Rows are points. The ring and each string are closed loops that go straight from each point to the next, and from the last back to the first. Before rounding, they use only three directions, however many columns there are. Count how often each string passes through the ring. Passing back the other way cancels.
In the rows, zero is written as 128.

Ring (7 x 4)
[[122 155 202 159]
 [116 131 189 176]
 [116 107 125 157]
 [125 102  66 121]
 [136 120  47  88]
 [136 141  77  87]
 [129 160 146 115]]
String (30 x 4)
[[140 125  25  68]
 [150 128  68 101]
 [137 132 114 126]
 [127 123  80 107]
 [121 111  27  78]
 [121 117  48  88]
 [128 127  93 112]
 [144 133  99 116]
 [148 136  70  91]
 [135 143  50  63]
 [122 147  81  77]
 [115 149 107  91]
 [118 165 137  97]
 [134 174 178 123]
 [144 163 181 143]
 [132 145 155 139]
 [115 145 164 139]
 [105 158 210 155]
 [106 169 249 172]
 [134 163 220 169]
 [136 153 187 155]
 [133 145 159 143]
 [118 149 164 137]
 [107 171 194 128]
 [122 174 174 116]
 [138 164 145 111]
 [143 143 130 127]
 [130 137 116 119]
 [120 136  70  81]
 [126 130  28  59]]
Times through: 3

Ring (7 x 9)
[[ 55 121 134 127 154 122 126 117 122]
 [ 91 136 135 131 192 133  94 129 115]
 [162 162 113 129 179 150  74 134 105]
 [177 201  73 121 107 132  97 108  79]
 [165 192  67 117  70 128 121 100  84]
 [118 115 103 115  70 145 155 115 135]
 [ 78 100 124 120 103 138 153 118 141]]
String (26 x 9)
[[194 205  83 126 152 140  68 121  77]
 [153 223  73 125 127 112  87  99  58]
 [137 178  93 124 127 127 103 111  90]
 [145 176  95 124 134 132  98 115  93]
 [173 203  89 127 158 133  71 118  76]
 [204 168 115 131 210 167  46 149 105]
 [179 120 137 131 211 180  65 159 137]
 [153 116 153 136 248 174  53 163 137]
 [ 89 160 130 134 205 121  80 123  96]
 [ 83 163 115 128 157 113 106 110  94]
 [107 123 126 126 152 143 113 128 127]
 [ 57  98 148 128 171 135 123 129 139]
 [ 92 103 135 125 147 146 126 130 140]
 [115 112 125 123 137 150 122 130 136]
 [ 68  83 143 124 139 145 141 129 152]
 [ 31  93 142 124 134 124 151 116 140]
 [ 21 131 126 125 129 100 145 100 110]
 [  7 128 135 128 147  97 141 101 110]
 [ 52  99 148 129 172 132 124 128 137]
 [ 80  92 154 130 190 150 109 141 146]
 [ 45 139 150 137 227 113  86 125 105]
 [ 84 157 139 136 228 122  71 128  98]
 [150 120 148 134 237 170  59 159 134]
 [158 123 127 127 175 167  88 145 133]
 [135 153 107 124 140 139 104 122 108]
 [154 207  86 126 147 122  81 109  71]]
Times through: 0

Ring (8 x 12)
[[190 132 159 110 125 107 143 137 200 104 116  66]
 [165 148 146 114 138 110 130 131 203 119 125  77]
 [118 159 121 125 151 125 114 121 170 144 134 109]
 [ 72 164  98 137 157 144 104 109 118 165 136 146]
 [ 51 157  89 146 153 158 106 102  68 171 128 172]
 [ 85 130 106 143 133 158 126 112  58 151 114 161]
 [151 104 138 131 112 143 151 131  94 118 102 121]
 [192 106 159 117 109 123 157 140 151  99 103  83]]
String (26 x 12)
[[109 149 118 130 143 135 120 117 130 144 125 125]
 [ 68 175 101 135 161 138 101 101 121 163 134 145]
 [  7 199  72 147 180 151  78  83  86 193 144 182]
 [ 35 155  77 151 157 167 101 103  56 183 135 185]
 [112 107 109 142 124 162 136 134  76 147 119 148]
 [ 96 144 111 136 141 145 121 114 101 149 122 142]
 [ 45 178  95 141 160 146  99  88  80 167 126 166]
 [ 20 164  81 153 154 166 102  83  18 177 119 199]
 [ 99 100 109 148 116 171 142 123  27 145 105 168]
 [147  94 129 135 111 152 151 140  89 126 108 127]
 [134 118 129 132 123 143 140 127 104 129 111 125]
 [110 150 127 129 137 133 126 105 106 133 111 129]
 [146 129 144 125 121 129 143 117 112 115 101 113]
 [214  82 170 118  92 127 174 147 129  85  89  82]
 [228  68 170 117  88 130 179 162 142  85  94  74]
 [169 102 142 126 114 137 151 143 133 116 111 102]
 [145 144 140 121 134 120 131 121 156 122 117  99]
 [178 154 161 107 134  98 135 123 209 104 115  65]
 [222 136 178  99 123  89 148 142 245  87 114  36]
 [211 109 163 111 114 112 154 153 203  98 115  60]
 [157 123 138 123 126 129 139 136 152 123 118  99]
 [130 156 131 122 144 120 121 119 166 133 125 103]
 [106 190 124 119 163 110 102 103 189 144 135 102]
 [111 192 121 117 169 108  98 112 217 149 146  94]
 [121 151 118 126 149 129 116 128 171 147 138 109]
 [131 123 119 131 133 142 131 137 136 141 128 119]]
Times through: 5

Ring (6 x 14)
[[ 85 102 184 141  93 131 114  99 113 111 130 155 129  93]
 [ 94 104 121 133 117 105 125 131 113 107 155 101 142 128]
 [126 128  76 118 129  91 120 171 143 131 159  57 157 133]
 [138 127  93 104 140 131 105 156 145 144 112 110 154 115]
 [126 119 145 111 125 156  96 125 137 142  89 162 141  89]
 [ 96 113 205 137  86 147 102  94 128 127 109 177 127  70]]
String (27 x 14)
[[107  96  76 112 154 120 124 143 103 107 135 105 150 151]
 [114 110 100 116 136 121 117 143 122 121 132 108 148 128]
 [126 137 105 126 108  90 115 165 156 139 160  62 153 113]
 [146 165  85 127  96  61 114 198 190 159 184   7 163 108]
 [153 152  58 108 129  86 112 197 174 156 155  32 166 124]
 [127 101  71  96 169 146 112 146 112 124 101 130 153 141]
 [125 101  78  97 166 148 111 142 112 123  99 137 151 137]
 [122 114 106 111 136 132 110 142 129 130 117 121 148 118]
 [135 138 105 117 117 108 108 162 158 146 138  82 153 107]
 [154 159  73 113 116  83 109 196 184 162 157  31 165 112]
 [144 136  54 105 143  97 115 186 155 144 146  51 164 135]
 [121 104  75 104 157 130 116 149 115 120 120 112 152 141]
 [113 114 121 121 123 124 113 136 128 126 128 118 145 114]
 [116 129 111 129 108  92 119 156 145 130 161  70 150 116]
 [109 133 111 141  94  68 126 162 149 125 190  41 150 120]
 [ 90 118 118 148  93  66 134 148 129 108 198  48 145 129]
 [ 80  83 119 131 131 119 130 115  87  91 146 126 138 141]
 [ 93  87 126 120 138 142 119 112  94 103 117 153 138 128]
 [101 112 150 132 106 122 114 122 125 120 135 127 138 104]
 [ 83 118 198 155  66 105 116 107 132 117 158 123 129  82]
 [ 74  99 197 150  83 125 118  91 108 104 141 155 125  92]
 [ 81  81 156 128 126 149 118  93  86  97 113 175 130 117]
 [ 94  94 140 124 127 140 116 110 102 108 118 154 136 117]
 [ 98 108 147 131 109 123 115 120 120 117 135 129 138 107]
 [ 89 117 160 149  83  93 122 125 129 114 169  96 136 103]
 [ 82 100 120 142 109  88 134 131 107  97 178  83 141 136]
 [ 96  87  80 117 152 117 130 136  92  97 143 107 147 156]]
Times through: 5

Ring (9 x 14)
[[132 112 127  92 167 150 145 150  98 114 156 165  82  79]
 [126 119 128  92 172 150 158 162  98  92 150 159 106  84]
 [120 119 135 111 155 138 160 151 107 100 137 132 133 121]
 [123 112 142 132 129 122 149 125 118 132 128 105 145 160]
 [130 102 147 148 104 108 134  97 126 170 124  88 142 189]
 [133  92 151 160  88 101 117  75 133 204 124  79 125 206]
 [128  87 150 156  98 111 108  76 133 208 130  92  97 193]
 [127  92 143 136 122 127 114  98 123 183 141 120  79 154]
 [131 102 134 109 149 141 129 127 108 147 151 150  73 107]]
String (25 x 14)
[[131  99 144 138 116 118 127 101 122 172 134 107 112 165]
 [111  98 154 160 107 115 126  95 135 175 119  80 131 205]
 [126  99 153 162  92 101 129  86 134 183 117  70 151 215]
 [144 106 142 137 104 104 141 101 119 164 129  96 149 173]
 [139 109 138 123 125 118 145 118 112 145 136 116 133 145]
 [125 108 140 127 133 128 141 123 116 141 135 118 120 147]
 [143 116 131 105 142 127 155 137 102 121 144 136 130 114]
 [124 127 131 101 163 139 173 164 101  79 137 137 150 108]
 [104 121 140 121 158 142 162 155 113  92 128 120 144 139]
 [108 114 143 129 146 136 151 139 118 116 129 115 133 150]
 [130 106 139 124 133 127 139 121 114 145 138 122 115 141]
 [138 108 136 120 129 122 141 119 111 146 140 123 121 137]
 [107 106 147 142 131 129 138 121 125 142 126 102 126 171]
 [103 104 154 158 116 120 136 109 134 153 115  80 144 203]
 [122  95 157 173  83  97 122  75 140 198 112  59 150 234]
 [113  96 155 164 102 113 122  89 137 183 119  77 128 210]
 [139  96 143 139 107 112 122  91 122 186 135 106 109 168]
 [155  86 143 145  88 101 107  68 124 221 139 102  96 176]
 [140  76 153 167  75  99  90  48 138 249 131  82  84 211]
 [100  89 158 169 108 122 109  86 142 194 120  81 100 212]
 [116 100 146 140 126 127 128 109 125 161 131 108 107 166]
 [148  93 139 130 110 115 117  90 118 193 144 120  90 150]
 [152  79 146 152  82 101  95  56 129 240 140  99  78 185]
 [138  79 154 168  75  98  94  51 139 243 129  79  93 215]
 [153  87 145 147  86  99 109  67 126 220 137  97 102 182]]
Times through: 1

Ring (6 x 14)
[[165 176 135 120 130 172 155 101 142 105 157 142 152 143]
 [113 164 135 113  99 190 114  92 106 112 130 143  72 152]
 [ 84 107 116 122 100 145  75 128  97 125  98 127  63 140]
 [ 94  81 106 127 121  98  76 159 107 139  84 112 105 136]
 [136  98 111 128 148  81 114 166 129 141  99 110 167 137]
 [172 133 119 129 157 107 149 146 152 123 135 122 199 134]]
String (23 x 14)
[[ 68  93 110 127  89 153  56 125  94 117  96 129  42 132]
 [ 75  81 105 130 100 131  58 140 100 122  91 122  64 128]
 [ 61  77 108 121 100 114  51 150  82 143  68 114  51 143]
 [ 92 108 119 115 114 117  86 143  94 145  83 117  86 152]
 [ 73  56 101 124 121  70  57 179  91 157  55 101  92 141]
 [116  69  98 139 137  84  86 169 129 129  98 111 145 120]
 [128  84 103 137 140  91 100 163 135 126 107 114 156 123]
 [135  78 102 134 155  61 107 181 135 142  94 104 180 129]
 [142 111 117 120 153  77 126 166 126 151  96 108 174 148]
 [142 128 122 121 141 111 128 144 127 135 113 120 155 145]
 [141 124 117 128 135 125 122 137 135 120 125 125 151 134]
 [187 127 114 138 164 105 155 148 169 111 149 123 223 122]
 [199 160 127 129 164 124 177 132 167 113 158 129 225 135]
 [174 174 136 117 144 146 165 116 143 120 147 134 176 150]
 [147 141 123 126 132 142 131 124 136 115 135 131 147 137]
 [165 152 123 132 135 158 144 113 152  98 158 138 163 128]
 [169 200 143 117 122 201 164  81 141  96 171 151 139 147]
 [140 204 151 103 107 205 149  77 112 114 146 149  94 166]
 [131 144 126 121 119 156 121 115 123 115 130 134 117 142]
 [126 144 124 125 110 173 114 105 125 103 139 140 104 135]
 [120 135 123 124 112 160 109 115 120 112 127 135 103 138]
 [106 142 129 114 105 163 103 112 103 124 113 133  79 151]
 [ 68 139 132 106  82 178  77 103  74 131  93 134  20 161]]
Times through: 2
String (29 x 14)
[[200 158 125 131 164 125 175 131 170 110 161 130 225 132]
 [203 163 124 136 158 144 176 120 176  95 176 137 221 124]
 [186 191 139 119 141 171 176  99 152 104 168 143 178 145]
 [164 208 150 106 124 192 168  84 129 113 157 147 134 162]
 [156 201 145 112 113 207 156  77 130 100 163 152 117 152]
 [140 169 132 122 110 195 132  89 131  95 156 148 108 138]
 [132 130 119 129 121 150 115 121 131 109 133 133 125 131]
 [119 146 129 116 113 159 114 114 112 121 121 133  99 149]
 [ 88 173 144  99  84 199 103  86  80 127 110 142  31 170]
 [ 74 163 139 104  72 210  86  81  76 118 111 146   7 162]
 [ 86 137 125 120  84 192  83  95  98 106 121 142  40 141]
 [111 127 119 126 106 164  98 114 117 108 126 135  89 133]
 [123 131 122 123 119 146 111 123 121 118 122 130 114 139]
 [101 167 140 104  95 186 109  94  91 125 115 140  56 164]
 [100 197 151  97  81 223 117  68  85 117 128 151  32 172]
 [126 193 144 110  94 221 131  70 112 100 152 154  71 154]
 [144 150 125 128 121 169 129 107 137 100 149 140 130 132]
 [144 148 126 124 126 156 131 115 133 110 139 135 135 138]
 [139 155 132 115 126 150 133 117 122 124 127 132 128 151]
 [189 190 140 118 146 162 179 105 153 110 164 140 186 148]
 [203 169 129 129 161 136 180 123 170 107 167 134 222 134]
 [185 134 116 137 159 117 156 140 168 107 154 127 214 122]
 [151 120 114 134 140 123 126 139 146 112 134 126 166 125]
 [140 128 120 126 133 127 123 135 131 122 124 126 146 137]
 [158 116 112 136 148 110 131 147 151 116 133 122 183 124]
 [168 116 111 136 157  99 139 153 157 119 134 120 202 124]
 [149 124 117 129 141 119 128 140 140 120 127 124 164 133]
 [154 146 128 117 144 119 143 137 131 134 121 123 166 151]
 [185 160 131 120 161 114 170 137 151 130 139 124 209 148]]
Times through: 4

Ring (8 x 14)
[[139 114 129 146 162 138 110 139 174  90 103 133 127 127]
 [158  96 136 147 198 152 116 153 194  82  88 151 114 130]
 [165  97 147 143 205 155 106 163 180  96  98 142 104 120]
 [152 119 153 135 173 141  89 157 135 127 129 112 105 103]
 [117 153 130 116 111 114 104 112 100 146 164 119 122 106]
 [ 96 168 104 105  79 100 130  75 101 140 172 146 137 122]
 [ 88 169  94 111  70  96 137  66 116 125 161 150 149 132]
 [100 155 106 126  90 107 121  90 128 115 145 131 146 127]]
String (23 x 14)
[[174 104 179 145 205 156  62 194 132 135 123  84  89  86]
 [158 124 179 141 172 142  51 184 100 154 146  62  95  75]
 [139 135 144 120 148 129  98 136 113 143 152 121 106 102]
 [125 155 149 118 115 116  79 132  76 166 176  87 112  87]
 [109 163 122 106  96 107 114  95  90 153 176 130 124 109]
 [104 159 104 104  97 106 139  78 116 132 162 163 131 128]
 [115 150 123 122 110 114 110 108 116 131 152 124 129 115]
 [111 148 107 115 111 113 135  89 134 118 145 159 133 131]
 [ 68 183  58  84  44  82 189  12 123 119 174 218 157 159]
 [ 72 185  83 103  40  83 143  45  98 134 178 151 157 133]
 [106 158 126 130  92 108  95 111 104 135 156  96 138 107]
 [117 141 115 125 121 119 123 104 140 113 136 144 132 127]
 [112 142 106 124 114 116 133  94 148 106 133 155 138 134]
 [124 135 121 129 132 124 118 114 144 111 131 139 129 124]
 [126 133 122 130 135 125 118 117 147 110 128 140 128 125]
 [131 122 117 135 150 132 128 118 172  92 111 156 129 135]
 [150  99 126 149 186 148 123 142 203  71  83 157 124 139]
 [168  81 138 158 219 162 117 165 221  63  66 156 114 137]
 [143 121 148 146 158 137  84 155 141 116 122  98 118 106]
 [148 115 148 145 169 141  89 157 151 111 116 108 115 109]
 [180  81 155 152 232 167 102 182 198  86  81 142  97 121]
 [184  77 152 145 243 170 114 177 205  84  79 164  92 126]
 [158 102 134 130 196 150 126 142 180  97 105 170 105 130]]
Times through: 1
String (28 x 14)
[[ 99 161 115 125  83 104 107  96 108 130 157 111 143 115]
 [ 83 173 104 126  56  93 111  80 104 128 161 108 156 119]
 [ 91 160  96 127  77 101 129  78 134 108 143 138 155 134]
 [108 141  97 126 112 115 142  87 161  94 124 165 145 143]
 [123 134 118 131 131 124 120 113 151 105 126 141 132 128]
 [129 131 137 146 136 128  89 140 139 113 125  98 130 111]
 [139 117 141 154 157 137  88 153 160  99 107 101 127 114]
 [157  93 138 161 195 153 104 162 203  71  77 132 122 129]
 [152 106 146 154 180 147  91 163 170  96  99 112 118 115]
 [138 124 140 141 153 134  95 143 145 113 123 113 120 112]
 [147 106 120 133 182 144 138 127 192  83  98 180 118 141]
 [170  81 125 138 227 163 148 144 229  63  71 205 106 151]
 [187  71 151 149 249 173 116 180 217  74  70 166  94 130]
 [172  94 162 149 211 159  86 182 169 105 100 116  98 107]
 [182  86 165 146 230 165  91 187 176 104  96 129  90 109]
 [154 109 134 128 186 145 124 139 170 104 112 164 106 127]
 [139 124 130 127 157 134 116 128 149 114 127 146 116 121]
 [134 133 142 133 141 129  92 138 125 129 139 107 118 105]
 [140 142 170 135 138 128  52 165  79 165 163  54 105  74]
 [128 153 157 125 118 119  67 143  74 167 173  70 112  81]
 [122 152 147 129 112 117  74 135  87 154 164  77 121  90]
 [122 139 121 123 128 121 118 111 135 120 139 140 126 122]
 [106 155 103 106 102 109 141  79 125 126 156 167 132 132]
 [ 80 178  73  84  60  89 175  30 113 131 178 205 145 148]
 [ 73 190  85  92  39  82 147  41  86 147 190 159 150 130]
 [ 96 170 119 120  73  99 100  95  87 147 172 101 140 107]
 [109 152 115 122 103 111 117  99 121 126 150 131 135 120]
 [117 145 122 127 116 117 111 111 127 122 143 126 131 118]]
Times through: 0

Ring (10 x 14)
[[128 141  95 133 158  55 153 159 120 117 150  44 140 112]
 [139 152 100 129 159  63 143 158 129 129 151  53 153 124]
 [147 163 110 126 157  83 126 144 136 136 147  71 158 129]
 [151 167 128 120 146 124 103 115 145 143 137 113 159 134]
 [142 149 144 110 129 165  90  87 152 145 125 164 157 138]
 [128 127 150 104 116 186  92  73 152 141 118 192 149 136]
 [121 121 148 107 115 182  97  72 146 134 117 188 141 128]
 [119 129 133 121 127 147 111  88 130 117 124 141 126 108]
 [120 138 118 132 140 111 125 110 120 109 133  97 121  98]
 [123 141 102 136 153  72 144 139 116 109 144  57 127 100]]
String (29 x 14)
[[118 136  87 142 161  38 165 163 107 101 152  21 123  94]
 [131 164  92 150 168  44 146 151 105  99 151  14 119  85]
 [137 166 106 141 159  75 128 133 117 111 145  50 128  97]
 [127 138 111 126 146  93 135 132 127 122 140  85 140 116]
 [119 119 102 122 145  76 154 150 127 123 144  78 144 123]
 [124 131  85 132 161  33 171 178 119 118 155  27 144 117]
 [136 153  85 137 169  28 161 179 119 120 158  14 147 115]
 [144 160  84 135 173  23 159 186 124 128 162  10 157 124]
 [149 163  96 128 166  49 144 171 133 137 156  39 164 133]
 [160 187 109 134 166  76 116 144 134 135 150  54 157 124]
 [143 161 121 126 148 110 113 120 136 132 139  97 148 122]
 [138 145 126 116 139 125 114 116 143 139 135 123 155 134]
 [142 142 137 106 131 149 103 105 155 151 130 154 167 149]
 [145 147 145 104 128 167  91  92 159 154 126 171 168 150]
 [137 136 141 105 126 162 100  95 155 149 126 168 162 146]
 [142 139 152  99 120 186  85  81 163 157 121 195 169 154]
 [157 177 148 116 136 169  73  80 153 147 126 156 157 133]
 [152 176 136 124 144 142  88  95 142 137 132 124 149 123]
 [136 148 125 121 140 123 114 112 137 131 134 115 146 123]
 [135 137 128 112 135 132 115 114 146 141 133 134 158 138]
 [150 159 126 115 145 120 109 123 149 148 139 116 167 143]
 [168 197 112 132 168  79 109 144 140 143 151  56 166 131]
 [156 184 106 136 167  70 121 146 131 131 151  47 153 119]
 [145 169 109 134 159  80 124 138 128 125 146  61 145 114]
 [146 173  90 142 173  36 145 169 119 120 158  12 145 109]
 [128 138  79 135 168  16 176 191 117 118 161   7 147 117]
 [121 124  95 127 152  57 162 162 123 120 149  55 144 119]
 [121 123 107 122 143  86 147 141 128 123 141  86 143 121]
 [117 126  95 132 152  58 160 156 117 112 147  51 134 108]]
Times through: 3
